Each row is a point. Each table stands for the endless flat space through its points: a line for two points, a plane for three, and so on. The two share one point or none. Which?
In the rows, zero is written as 128.

First (3 x 4):
[[118 161 133 135]
 [109 137 118 111]
 [136 149 121  87]]
Second (2 x 4):
[[113 141 127 123]
 [121 129 131 115]]
They share: [109 147 125 127]

First (3 x 6):
[[135 146 113 139 129 158]
 [142 139 106 144 124 159]
 [143 136 113 137 119 164]]
Second (3 x 6):
[[139 125 120 150 105 135]
 [136 159  92 114 151 188]
 [133 129  92 126 121 137]]
They share: [139 141 113 138 124 161]

First (3 x 9):
[[156 163 125 133 164 117 126 105 139]
 [161 168 130 128 167 125 120 110 139]
 [141 143 114 144 155  97 148  90 145]]
Second (3 x 9):
[[135 129 110 124 177  93 142  79 149]
 [143 167 132 150 149 115 134 119 127]
 [153 138 125 133 153 114 154  91 164]]
They share: [146 143 123 135 158 109 146  95 151]

First (3 x 11):
[[130 156 117 103  99 116 138 102 145 166 154]
 [130 154 128  95  94 103 163 119 161 140 151]
 [135 140 145  94  79 107 158 133 158 133 150]]
Second (3 x 11):
[[128 154 106 104 104 108 154 102 169 150 154]
 [138 143 133  81 117 117 138 114 144 127 161]
 [132 164 148  78 102 102 162 126 135 136 152]]
They share: [128 160 119  97 101 104 160 110 159 148 152]

First (2 x 14):
[[101 105  99 114 139 109 105 140 164 122  92 116 104 167]
 [ 94 101 100 120 131 114 102 136 170 120  88 114 101 172]]
Second (3 x 14):
[[117 112 103 111 143  96 113 158 157 119 101 118 101 167]
 [113  92  87  95 167 124 101 134 129 119  93 134 113 147]
 [106 101  93 119 127  95 116 172 150 131  97 114  98 158]]
They share: no point

First (2 x 20):
[[153 137 137 124 153 112 122 109 113 107 151  87 144 150  91 106  97 123
  131 157]
 [149 135 140 123 153 116 124 102 113 112 145  96 141 155  96 104  99 123
  125 157]]
Second (2 x 20):
[[141 140 133 134 139 125 107 108 123 109 141  93 139 157  98 101 121 115
  129 144]
 [142 135 137 131 146 122 116 100 115 113 142  97 140 160 100 103 113 116
  121 151]]
They share: no point

First (3 x 24):
[[101  98 148 102 162 121 130 105 115 143 156 116  97 148 118 142 111 135
  158 116 164 160 103  95]
 [ 98 100 144 108 145 133 141  92 108 143 162 133 114 160 102 123 113 130
  142 118 145 151  89 110]
 [ 94  99 139 111 136 143 144  86 108 146 162 142 124 168  92 110 118 128
  134 123 133 150  83 117]]
Second (2 x 24):
[[ 81  87 147  95 149 121 147  91 133 144 152 127 103 166 110 131 102 123
  152 125 152 155 109  98]
 [105 102 141 110 155 136 126 103 106 147 158 124 109 151 107 128 123 138
  149 119 152 161  91 104]]
They share: [ 97  97 143 105 153 131 133  99 115 146 156 125 107 156 108 129 116 133
 150 121 152 159  97 102]

First (2 x 24):
[[122 123 169  95 117 119 159 105 103 131 147 121 126  91 120 151 115 142
  149 142  91 127 134 147]
 [106 127 145 127 121 143 139 113 107 111 159 105 142 107 128 151 123 134
  133 130 115 123 126 175]]
Second (2 x 24):
[[122 129 167 127 107 139 167 107 117 129 157 123 126  89 124 157 133 138
  153 132 103 115 142 159]
 [110 123 152 103 125 127 140 110  99 117 151 108 138 104 124 148 112 138
  135 138 103 130 124 162]]
They share: [114 125 157 111 119 131 149 109 105 121 153 113 134  99 124 151 119 138
 141 136 103 125 130 161]

First (2 x 24):
[[162 159  94 158 128 115 162  99 142 136 115  85 161 113 160 144 111 103
  113 143 143  99 130 111]
 [138 141 115 146 143 109 141 108 145 148 100 103 140 134 154 153 102 109
  119 164 146 105 145  99]]
Second (4 x 24):
[[143 161 104 142 138 128 149 115 144 142 102  91 153 132 162 151 118 101
  113 149 136 116 136 111]
 [147 157 112 178 118 100 161 103 164 162  78  87 173 100 142 131 110 117
   85 141 168 116 148 103]
 [130 150 113 147 149  88 151 109 163 143 104  98 145 117  96 189  89 162
  144 150 165  63 150 109]
 [136 152 107 137 149 114 147 111 147 141 108  96 141 131 138 171 105 124
  132 154 139  93 138 111]]
They share: no point

First (2 x 24):
[[106 165 141 113 134 103 112 146 121 100 118  97 130 103 113 153 129 114
  151 121 150  98 123 156]
 [103 159 150 104 155 103 127 149 121 106 115 115 103 103  95 162 102 111
  157 100 156 107 117 144]]
Second (3 x 24):
[[ 97 157 144  98 154 108 113 148 125 104 116 113 119 108 101 162 116 111
  154 102 154 109 125 148]
 [134 176 174 122 148  88 146 124 103  98 128  70  70  70  74 165 111  97
  137 104 136  62 122 151]
 [ 83 149 138  80 166 118  95 148 133 104 116 121 133 118 101 168 126 109
  152  92 154 119 137 148]]
They share: [104 161 147 107 148 103 122 148 121 104 116 109 112 103 101 159 111 112
 155 107 154 104 119 148]

First (4 x 24):
[[ 97 141 153  85 145 194 115 117 127 112 120 166 112 148 121 100  80 102
  131 159 108 153 153 128]
 [ 84 170 116 115 174 160 158  91 130 102 128 175  92 154 157 138 118 104
  156 126  82 137 138 118]
 [113 137 156  84 132 185 120 118 146 113 110 148 123 151 117  94  84 125
  133 151 115 156 158 121]
 [101 182 123 105 175 149 173  89 131  86 139 177 105 151 165 130 126 111
  142 117  59 115 157 130]]
Second (4 x 24):
[[101 148 138 119 133 169 180  67 170 120  92 168 115 183 164  88  94 144
  165 103  97 132 121 124]
 [ 56 170 138  74 134 166 163  89 167  87 113 138  96 157 130  98 103 128
  160 128  74 150 129  91]
 [ 89 155 154 100 147 148 175  95 162  87 112 146 102 151 139 122  97 113
  140 116  72 130 152 110]
 [101 147 170 108 155 136 185  99 160  81 114 148 104 143 141 138  91  97
  124 108  62 116 168 120]]
They share: no point

First (3 x 24):
[[148 107 137 137 139 115 124 151 103  83 112 129 125 156  73 115 137 126
  117 165 136 111 136  90]
 [173  95 174 101 159 148  89 168 116 118  96 145 136 133 111  95 120 109
   86 140 104 143 156  96]
 [178  91 133 129 129 109 124 157 107 103  84 157 143 122  77 105 141 100
   99 135 130 137 166  78]]
Second (3 x 24):
[[155 107 151 112 156 133 108 153 104  96 112 141 130 152 102 104 134 127
   98 161 112 116 138 101]
 [173  89 187 121 150 145  99 147 116 132 106 120 109 125  69  95 116 112
  122 167 118 116 171  86]
 [163 103 157 108 158 135 112 135 100 112 116 143 120 140  94  96 138 129
  106 175 104  98 152 101]]
They share: [157 103 160 117 153 136 103 160 110 100 108 133 128 149  95 105 126 121
 102 156 118 125 142  96]

First (3 x 24):
[[140 156 112  97 149 101 117 140 151 123 111 127 146 104 155 155 125 133
  114  95 125 104 130 103]
 [143 131 103 113 131  77  97 149 155 110 132 112 129 124 150 130 108 124
  133 100 119 114 109  84]
 [150 134 110 105 133  89 109 154 143 105 125 113 132 124 145 129 115 123
  124 101 129 108 112  89]]
Second (3 x 24):
[[166 161 120  71 138  85 112 156 159  88 102 139 151 130 120 146 100 131
  123  99 126  78  96  68]
 [147 120  94 118 129 115 116 140 116 116 120  88 115 106 147 136 141 120
   90  89 124 123 138 124]
 [160 157 110  93 145 107 107 159 166  70  88 105 162 109  99 167 121 132
   92  86 120  60 120 100]]
They share: no point

First (3 x 24):
[[123 162 140  98 129 145 121 146 149 124 134 109 174 121 126 137 164 109
  109 130  77 130 159 158]
 [ 83 137 130 103 139 125 111 161 134 154 124 144 144 106 116 142 124 149
  109 115 117  90 149 158]
 [112 160 133  96 127 135 122 149 149 129 126 114 160 111 124 129 156 125
  103 122  89 113 157 158]]
Second (4 x 24):
[[120 141 106  86 150 150  89 138 158 134 143 135 159  85 129 129 149 153
  100 137  62 106 187 177]
 [ 94 169 117  79 127 153 118 151 152 131 137 110 174  92 106 132 160 159
   91 126  87  94 187 184]
 [ 94 169 108  92 138 164  89 146 160 128 159 125 161  81 103 131 147 159
   82 149  58 106 209 187]
 [106 151 129 123 141 133  88 148 152 133 144 143 128 104 124 128 126 119
   97 143  69 125 165 148]]
They share: [104 155 131  97 129 131 120 152 146 135 124 121 154 108 122 130 148 133
 103 119  97 105 155 158]

First (4 x 24):
[[102 107  82 117 155 155 160 121 129 139 146 152  87 141 143 118 131 167
  141 104 124 104 123 141]
 [109 143 106 152 190 138 125 112 115 143 144 153 110 113 171 113 114 126
  146 118 134 118 142 152]
 [105 112  86 119 159 157 155 119 131 146 139 150  96 134 151 123 130 160
  150 104 127 110 129 135]
 [150 171 108 133 157 129 120  81  85 141 174 100 153 139 147  98 117 105
  117 134 154 164 123 141]]
Second (5 x 24):
[[132 129  79 131 156 158 131 126  83 165 142 146 119 167 169  94 132 123
  158 153 119 159 137 130]
 [135 113  90  89 160 120 140 106 110 165 200 121  94 141 173 126 138 127
  138 106 135 103 111 174]
 [144  93  63 121 154 156 135 144  61 189 168 172  93 199 201  74 144 105
  174 173  97 149 147 162]
 [124 106  52 124 139 117 172 116  51 183 128 126 121 159 149 131 143 140
  166 148 111 131  88 111]
 [121 169 103 113 167 166 103 121 130 139 145 115 123 138 149 117 125 144
  134 122 145 164 128 118]]
They share: [129 144  99 127 160 144 135  99 109 147 153 124 129 133 153 113 123 129
 138 119 142 140 129 135]
